Each row is a point. Each copy is the shape, with its points in the same order, turned, moved and blurred by noise. Say if it was mirrored as well.
In the rows, 128 means zero.

Shape (8 x 3):
[[ 52  77 155]
 [150 135  61]
 [107 174 110]
 [117 150 156]
 [163 119 119]
 [ 98 116  95]
 [ 89 110 132]
 [142 136 147]]
Copy 1 (8 x 3):
[[223 153 130]
 [107  79 173]
 [104 146 151]
 [134 148 102]
 [119  83 116]
 [153 122 165]
 [169 136 131]
 [123 118  94]]
Copy 1 is: only turned
Copy 2 (8 x 3):
[[106 192  63]
 [132 155 206]
 [ 98 115 150]
 [127 110 109]
 [173 141 169]
 [108 168 145]
 [118 164 112]
 [151 132 137]]
Copy 2 is: only turned

Shape, 11 rows:
[[126 174 175  94 105 115]
 [137 167 133 175 136 149]
 [144 150 182 129 100 117]
 [135 122 112 118 124 165]
 [ 99  81 116 111 121  61]
 [ 62 106 158 108 129  78]
 [165 171 112 121 172 143]
 [169 154 111 137 117 169]
 [139 116 194 134 113 123]
 [162 169  94 143 147 118]
 [133  94 215 136 105 135]]
Copy 1, 11 rows:
[[157 169 143 147 174  95]
 [ 92 105 138 164 127 103]
 [139 138 150 122 187 104]
 [153 112 146 154 103 148]
 [175 137  76  76 103 142]
 [191 130  59  97 145  98]
 [120 158 170 167  86  98]
 [122 131 178 163 118 143]
 [150 117 151 103 171  96]
 [ 92 159 144 155  95 119]
 [162  93 156  99 182  93]]
Copy 1 is: only turned
Copy 2 (11 x 6):
[[ 78 112 173  94 156  85]
 [ 83 119 126 156 141 148]
 [ 73 127 166  95 123 115]
 [146 128 150 125 155 137]
 [156 163 121 114  92  55]
 [122 143  93  81 122  49]
 [108 155 163 174 183 125]
 [122 118 174 153 149 158]
 [ 84 150 150  79 116 127]
 [106 134 157 189 144 114]
 [ 85 155 144  48 109 141]]
Copy 2 is: mirrored
Copy 3, 11 rows:
[[161 175 100 109 160 159]
 [134 138 150  80 170 101]
 [174 172  98 112 169 112]
 [153 113 164 127 146 140]
 [125  94  66 174 113 129]
 [101 165  73 169 115 135]
 [174 111 137  48 123 145]
 [177 116 163  96 171 132]
 [183 161 104 137 142 100]
 [149  88 119  69 162 136]
 [188 183 113 160 138  75]]
Copy 3 is: only turned

Shape, 14 rows:
[[137  91 100  85 168 141 132 156  96]
 [ 90 176 136 119 106 152  91 155 148]
 [174  81 179 149 155 168 123 161 168]
 [ 92 177 160 139  78  79 151 104 136]
 [178 144 178  71 127 121 103 157 141]
 [148 122 131 148 136  86 131 159 121]
 [140  93 120 138 100  99 129 132  91]
 [ 72  84 122 119 160 136 169 138  91]
 [150  89 142  78 178 131 127 187 118]
 [111 146 176 111 172 130 145 138 148]
 [167 155  93 103 172 129 150  99 175]
 [148 157 141  94  70 165 176 186 171]
 [ 77 107  87  88  84  77 119 146 113]
 [106 177 148 112 125 153 108 149 144]]
Copy 1:
[[136 140 128 139 138 100  88  73 180]
 [144  82 129 133  80  98 120 137  90]
 [120 164 140 154 110 161 146  38  92]
 [ 89 107 119  61 118 125 114 181  81]
 [156 130 125  94  99 131  66  62  84]
 [112 144 144  79 132 101 130  88 122]
 [ 76 105 130  87 146 107 118  85 144]
 [ 95 152 103 140 126 118 122 133 197]
 [145 172 117 131 105 110  91  48 152]
 [154 163 121 115  98 150 116 131 118]
 [175 148 160 131 191 124  92 123 106]
 [ 89 145 164 157  92 102  53 116  54]
 [ 89 100  75  99 137  47  92 128 138]
 [152 104 142 128  80 120 109 130  98]]
Copy 1 is: mirrored
Copy 2, 14 rows:
[[156  88 128  92  74 116 155 147 165]
 [ 98 132 184 152 152 168 122 144 153]
 [ 86 132 183  65  47 159 130 114 100]
 [124 167 157 155 196 111 116 127  82]
 [150 155 215 107  88 123 100 147 139]
 [129 136 147  98 117  98 129  87 133]
 [148 136 143  89 139 113 180 102 125]
 [116 110  86 100 121 113 176 170 123]
 [141 120 144  83  53 106 132 152 168]
 [101 123 149 114 103 112  93 165 106]
 [157  81 131 142  84 134  85 110  91]
 [122 158 192 205  73 132 158 136 121]
 [172 170 108 137 171 133 164 129 173]
 [101 120 182 145 135 150 110 158 131]]
Copy 2 is: mirrored
Copy 3 (14 x 9):
[[171 133 143  81 135 158 136 167 179]
 [ 92 129 123 156 150 151  79 144 123]
 [ 66  88 140  80 153 110 180 148 172]
 [139 134 131 183 161 118 124  78  78]
 [118  51 164 125 154 156 117 117 167]
 [153 107 120 104 147  92 129 115 145]
 [157 145 132  78 141 126 134  85 134]
 [168 194 155 111 163 129 161 165 150]
 [152  96 162  83 164 137 137 172 194]
 [123 111 150 170 162 121 155 158 158]
 [155  78  91 144 101 157 176 164 132]
 [100  74 175 106 148 150 119 163  59]
 [187 157 111 104 192 167  93 113 110]
 [ 99 118 139 161 142 148  99 149 134]]
Copy 3 is: mirrored
Copy 4 (14 x 9):
[[118  91 109 154  75 164 174 134  90]
 [150 158 142  95  80  87 121  97 101]
 [ 96 172 161 220  76 138 152 106 139]
 [167 184 137  67 146 138 122 119 157]
 [112 137 149 154 128  79 191 124 138]
 [142 118 173 136 105 152 138 147 148]
 [113 105 135 120 118 178 134 114 150]
 [147 141  99 123  58 210 165 125 106]
 [122 111 135 174  64 134 201 146 113]
 [169 182 134 158  99 132 171 131 108]
 [148 143 103 182 144 117 113 174  95]
 [ 60 199 123 106  87  89 142 163 127]
 [146  87  92  67  84 145 133 125 160]
 [143 172 142 112  92  95 141 105  89]]
Copy 4 is: only turned

Shape (16 x 12):
[[ 47  94 109 117 113 106 116 147 130 131 134 101]
 [ 86  89  69 134 145 135 187  85  97 179 101 132]
 [124 159  85  96 146 155  95 153 151 108 129 140]
 [185 139 138 103  98 171 107 103 147  98 131 167]
 [165 109 129 156 141  81 151  99 110 130  79 110]
 [177 139 112 149 114  79 145  99 130 138 171 151]
 [107 119 102 101 126 120 164 152  84 159 131 107]
 [113  87 118 114 144 151 114 166 165 157 144 133]
 [209  85 132 160 128  83 157 185 198  59 107 137]
 [156 111  94 164 122 100 117 138 106 127 176  66]
 [114 185 146 179  93 112 141 149 127 130 146  80]
 [121 134 156 113 169 150 155 103 115 131 170 145]
 [122 112 144 109 164 128 141 165  82 122 156 125]
 [106 133  38  66 163 153 118 149 156 131 213 113]
 [ 97 140 155 148 125 148  84 184 156 123 132 177]
 [135 156 124 183  92 143 128 140 126  74 101 152]]
Copy 1 (16 x 12):
[[135 169 146 130 167 152 110  70  81 141 130 101]
 [120 152 149 131  96 167  95  85 131 211 132 174]
 [102 142 104 137 172 137 144 136 165 131 153  84]
 [102 114  53 157  93 120 129 158 147 107 128  83]
 [144 109 143 121  88 118 119 100 150 114  72 163]
 [120 117  93 119  99 164 126 131 128  72 137 175]
 [116 155 149 151 149 173  69 113 136 142 112 142]
 [146 201 128 126 136 130 117 145 124 137 152  97]
 [207 164  81 145 106  81 137  96 195  39 119 127]
 [117 174 103 124 162 144 130 122 111  91  76 184]
 [176 104  91 119 185 183 112 129 105 107  78 135]
 [131 110 128 171 133 132 108 172 107 141 158 146]
 [128 153 157 193 156 141 104 147 124 114 122 135]
 [ 66 198  97 127 206 140 115 138 132 136 205 142]
 [171 147 122 155 145 168 164 151 121 113 142  48]
 [163 102  69 167 131 164 166 103 153 122  91  99]]
Copy 1 is: mirrored
Copy 2, 16 rows:
[[116 106 109 147  82 131 124 145  89 180 110 138]
 [ 64 129 134 121 120  74  92 191 155 180 105  97]
 [193 120 139  83 122 131 106 134 130 130 143 102]
 [176 168 177 113 133  92 116  99 132  68 116 106]
 [ 77 141 100 139 133  86 148 121 138 105 154  65]
 [129 168 165 152  86  49 123 120 127 113 187  76]
 [ 89 128 133 135 117 118  74 133 131 155 161 137]
 [166 103 162 172 126 135 108 156 127 152 134 113]
 [137 122 161 157 185 114 157  79  51 106 182  24]
 [119 116 111 157  92  89  97 166  83  96 202 105]
 [142  92  89 140 102  45 123  95 106 124 181 140]
 [121 115 194 117  99  92 138 139 160 120 159 140]
 [ 97 101 165 122  92 145 103 119 138 128 182 126]
 [195 150 175 101  96 137  86 214 101 162 180 146]
 [197  68 144 139  84 124 122  88 130 138 118 101]
 [145  92 123  94 120  59 115  77  96  99 114  79]]
Copy 2 is: mirrored

Shape:
[[111 126 118  90 131 109 109  89 195 184 115 104]
 [ 85 154 144  92 118 140  83 168 141 135 117 106]
 [173 102 106 155 120 117 113 112 107 125 114 173]
 [130 103 128  91 122 222  95 100 107 172 118 113]
 [101  21 247 130 108 105 113 117 142 101 117 117]
 [134 155 156 119 116 105 143 150 105 140 138 116]
 [158 163 111 113 125 121 133  67 167 114 175 114]
 [ 81  86 199 216 115 152 188 115 182 103 114 127]
 [ 79 150 128 113 112 145  80  62 115 124 116 135]
 [ 79 102 134  93  49 143 133  72 104 140 122 134]
 [122 160 124  74 123 182  87 102 205 151 140 154]
 [123 130 105 167 102 141 168  92 141 101 111 105]
 [ 91 130 134  97 106 140  84  72 128 191 136 150]
 [ 73 125 113  93 136 122 140 138 113 144 129 135]
 [110 138 146  92 133 136 157 105 111 113 117 120]
 [110 141 101 131 111 165 104 130 113 100 124 133]
 [ 93 151 126  89 129 109 102 111 158 141 221 118]
 [132 159 105 123 115 108  86 115 130 122 132 157]]
Copy 1:
[[121  94 127 107  81 151 176 149  76 152 176 102]
 [121  72 157 104  79 106 133  97 109  83 161 132]
 [138 165  91 145 107 112 101 129 122 130  91  90]
 [ 94  48 163 128  93 143 102 122 107 129  93  48]
 [198 141 191 140  51 145  43 184 131  95 202  77]
 [110 138 131 115  84 139 123 112 167 107 146 147]
 [133 104 128 121 144 146 173 179 133 145 112 152]
 [160 170 204  62 127 100  65 157 155 171 198  85]
 [139 106 196 135  72 113 145 123  86 148  99 122]
 [148 121 203 140  73 130 169 120 139 125 112  65]
 [ 93  67 146  78 110 106 171 175  68 105 117 102]
 [152 130 150 112 124  97 130 119 168 186 137 108]
 [103 120 173 120  76 161 160 134  66 120 107  88]
 [ 91 121 164 154 105 109 141  96 128 116 166 117]
 [105 105 163 154  82 101 119 137 160 138 146 127]
 [140 103 150 121 119  77 121  97 124 123  99 110]
 [123 111 168 126 152 165 173 144  95  82 146 152]
 [135 129 113 120 100 103 143 121  97 110 108 141]]
Copy 1 is: mirrored
Copy 2 (18 x 12):
[[206 105 122  90 133 125 171 102 104  65 122 112]
 [147 100 142 132 167 163 183  88 111 149 120 122]
 [103 148  67 147 116 133 141 160 155  88 125 153]
 [195 145  95 134 129 138 183 137 125 159 195 165]
 [130  63 154 163  48 207 104 121  67  93 146 184]
 [130 147 129 135 150 200 147 141 130 105 123 100]
 [186 186 118 132 123 143 138  85 157  76  98 111]
 [117 107 172  79  28 151  51 137 124 134 131 131]
 [143 160 141 106 141 127 180  90 120 110 136 184]
 [118 176 116 105 104 166 176  85  83 105 190 160]
 [219 137  79  92 152 130 139  67 126 143 113 136]
 [118 177 143 124  77 110 133 129 131 109 134 102]
 [165 130 106  70 148 158 189 105 124  91 151 181]
 [127 119 139 115 173 149 152 109 127 103 169 113]
 [132 170 137 149 152 149 119 116  98 111 156 137]
 [113 155 119 144 130 126 159 101 156 143 137 142]
 [177 131 139 110 153 192 157  53 185  77 139 119]
 [128 143  96 132 147 143 174  98 153 105  94 141]]
Copy 2 is: mirrored
Copy 3 (18 x 12):
[[ 90 125 174  90  84 156 111 168  71 141  78  83]
 [146 141 150 134  95 159  95 142 109  71  86 127]
 [137 130 117  96 146 118 141  95 139 181 122 111]
 [111 139  89  98 125 111 114 139 131  78  64  40]
 [150  38  40 134  71 225 118 135 110 150 118 102]
 [119 121 138 104  95 143 141  98 112  91 145 140]
 [ 43 145 152 113 155 151 140 147  87 138 138 111]
 [107  82  28 115  65 126  89 187 100 164 155 169]
 [154 165 114 104 151 152 126 173  73 110 114  85]
 [154  91 117  84 139 143 107 170  96  95 157  51]
 [ 77 188 157 127 111 157  79 173 128 120  95  66]
 [102 102 108 118 140  85 123 159  84 140 146 136]
 [133 159 134  54 118 169 109 158  96 112 103  57]
 [147 119 154  89 103 138 146 173 133  91 112 123]
 [120 121 121 129 105 132 166 158 109  94 139 103]
 [140 145 122 127 158 114 113 147 127 104 113 123]
 [ 71 141 168  78 141 213 122 167 117  86 117 132]
 [135 165 160 109 149 148 123 124 111 138 123 121]]
Copy 3 is: mirrored

Shape:
[[118 157 136  85 105 143 106 174 119  86 121 121]
 [118 132 135  96 115 152  84 192 139 137 157  83]
 [166 157 103 108 129 194 139 103 114 164 151 138]
 [192 153  63 163 146 188  99 175 152 164  86  99]
 [186 100  93 144 101 203 147 198  79  90 108  92]
 [151 105  75 150 199 116  93 113 105  72  76 174]
 [133  70  87 140 112 107 141 113 105  78 144 144]
 [134 128 138 150  97 109  73 113 128  94 118 106]
 [169 158 146 165 139 109 113 147 125 171 113 101]
 [156 118 144 127 150 154 114 171 171 154  76 156]
 [195 142 119 165 175 164 155 157 167  94 164 112]
 [111 156  67 185 157 147 104 120 127  76 138 180]
 [ 93  91 115 127 159 105 161 120 140 107  94 144]
 [104 108  75 117 196 107 170 119 146 115 110 166]
 [136 105 132 152 116 131  85 136  82 145 118 144]
 [ 90 101 162 124 152 128 136 126 142 124 125  82]]
Copy 1 (16 x 12):
[[181 111 158 153  64 120 101 108 126 112  89 133]
 [183 122 129 163  76 172 116  75 101 128 102 161]
 [160 174 143 167 126 167  86 160 165 132 154 149]
 [169 177  69 109 100 160 109 186  91 171 115 178]
 [134 125 161 154  98 150 157 193 118 165  54 184]
 [113 139 142 103 106  24  98 153  94 144 160 181]
 [125  89 193 127 116 101 159 141 116 122 170 156]
 [152 115 137 162  60 104 143 120  82 131 159 103]
 [105 141  80 136  67 163 102 133 106 132 146 120]
 [132 169 113  86 125 135  93 110  99 148  96 116]
 [129 154  71 147 138 122 162 143 152 102 111 169]
 [160 151 139 130 116  71 113 172  82  65 171 180]
 [119  77 151 106 149  93  93 112 105 120 148 132]
 [125  92 135  84 162  86  72 126 130 105 167 168]
 [111 149 169 146  76 139 108 127  75 138 152 140]
 [127  79 121 171 133 133 103  84  98 131 129 122]]
Copy 1 is: only turned
Copy 2 (16 x 12):
[[131 140 165 110 142 118 126 120 142 153  81 152]
 [108 173 159 109 175 121 157 163 136 175 118 161]
 [147 173 141  72 117 163 188  93 106 150 157  93]
 [106 216 172 135  95 162 216 117 190 119 165 135]
 [133 176 172 129  74 168 215 158 138 124  51 130]
 [131 104  95 112  46  73 172 112 199  96 142 113]
 [146 120 121 117  63 103 139 176  92  95 122 114]
 [173 155 108 126 128 123 119 155 150 110 137 172]
 [128 143 115 135 125 190 161 140 170 150 178 166]
 [ 99 154 130 185 129 135 170  96 162 154 146 111]
 [174 128 185 141  84 132 222 136 139 170 170 133]
 [149 101 149  97  96  83 189  99 143  59 166 145]
 [117  84 129 142 113 117 130 150 144 110 145  73]
 [102  75 146 114  88 101 141 127 145 118 174  62]
 [117 145  76 114 119 147 167 138 127 112 122 153]
 [146 110 125 134 168 134 142 187 151 150 136  95]]
Copy 2 is: mirrored
Copy 3, 16 rows:
[[188 139 154 127 127 146 111 142 172 145 111 154]
 [148  94 165 119 113 132  93 105 185 151 147 161]
 [146 160 168 102 109 153  79 124  80 133 190 126]
 [114 190 159 100 158 112  29  45 136 141 145 120]
 [109 171 139  72 165 194  30 136 160 108 115 166]
 [102 220  85 172 135 120 127 129 158 108 113  74]
 [123 134  89  96 140 142 132 161 144  68 127 108]
 [140 129 173 137 121 130 131 101 150  65  90 121]
 [ 98 130 193 116 152 122 119  84 104 149 110 113]
 [128 158 147 174 196 119  97  90 131 148 161 147]
 [ 94 197 134  74 128 117 127 100 122 133 147 190]
 [161 201  80 115 107 152 149  75 137  98 124  93]
 [128 121  68 149 160 110 123 143 114 126 115 115]
 [129 158  52 130 141  95 127 140 116 146 142  94]
 [110 120 157 144 138 180 112 110 146 101 133  94]
 [111  86 123 149 104 107 111 129 119 135 109 162]]
Copy 3 is: only turned

Shape, 17 rows:
[[105 106  71 150 161 132 132 138 120 145  99 153]
 [ 87  91 121 157 134 149  62  86 133  83 120 143]
 [165 157 186 102 127 115 162 168 130 136 154 154]
 [142 172 140 117 136 145 139 138 120 125 124 135]
 [153 127 158  90 139 148 204 118  79  90 157 116]
 [176 108 175 122  98 111 152  92  97 149 137 149]
 [168 150 184  81 155  87 131  93 117 124 162 129]
 [125 118  84 180 104 165  82 131 123 118 111 108]
 [ 91 131  90 135 113 142 131 101 158 131  58 117]
 [ 95  89  95 141 145 168  89 106 105 142 102 147]
 [143 108  47 167 143 152  90  64 136  97 131 141]
 [ 96 121  75 159 125 132  77  83 130 133 121 138]
 [131  72  75 127 145 155  83 117 142 129 114  83]
 [172 125  85  29  86 153 113 153  69  81 124 144]
 [128 169 171  76 110 143 178 122 123 172 191 135]
 [127 148 139  89 105  83 175 156  72 121 160 109]
 [107 166 110 164 161 158 101  98  95 166  88 103]]
Copy 1, 17 rows:
[[166 113 105 144 139 178 136 146 147 178 111 101]
 [139 116 126 208 143 144  93  88 172 130 123 135]
 [126 167 110  82 164  96 136 169  74 113 127 143]
 [114 147 131 117 145 143 144 130  84 126 123 121]
 [ 93 132 129  87 132  96 178 134 112 137 193 150]
 [152 141  94  89 140  84 163  98 118 123 109 175]
 [123 200 142 121 154 103 160 132 102 126 126 202]
 [162 101 149 141 119 163  98  86 151 118 104  83]
 [ 98 125 102 150  93 178 122 108 146 163  76 103]
 [164  90 108 166 135 179 110  94 143 169 124 136]
 [167 118 164 192 127 128 144  72 164 179 107  91]
 [167 107 142 193 116 163 128 102 152 146  84 124]
 [160 130 160 136 101 166  81  97 173 183 122 129]
 [ 78  69 200  74 185 120 126 112 123 173 114 160]
 [124 137 123 105 100  96 152 165  38 122 132 177]
 [110 122 151  74 131 125 179 187 126 105 129 168]
 [160 136 120 150 111 220 151  85 104 125 116 120]]
Copy 1 is: only turned
Copy 2 (17 x 12):
[[131 115 106 147 144  84 117 145  89 144  78 134]
 [144 162 105 121 141 152 162 117 147 103  79 143]
 [112 130 122 124 119 103 101 164 155 198 188  60]
 [128 136 120 165 121 124  94 136 139 157 144  82]
 [169 102  91 144  65 132  70 171 173 185 162 110]
 [152  95 142 101  95 126 126 163 171 178 125  56]
 [137 160 117 116 107 146  90 169 187 217 122  64]
 [129 119 154 137 129 123 119  80 110 105  96 142]
 [113 120 117 171  99 145 136 131  69 128  67 106]
 [163 139 123 137 128  96 137 141 121  99  63 131]
 [153 118 130 164 129 127 151  84 149 157  39 161]
 [148 144 147 145 151 142 145 125 112 134  54 135]
 [122 157 140 121  84 103 113 107 116 134  57 165]
 [ 78  96 162 183  81 112  73 184 217 128 117 143]
 [167 156 165 160  91 118 109 191 139 205 187  70]
 [131 104 148 127 115 153  52 201 141 183 162 112]
 [174 151 132 157 141 118  76 109  90 121  70  79]]
Copy 2 is: mirrored
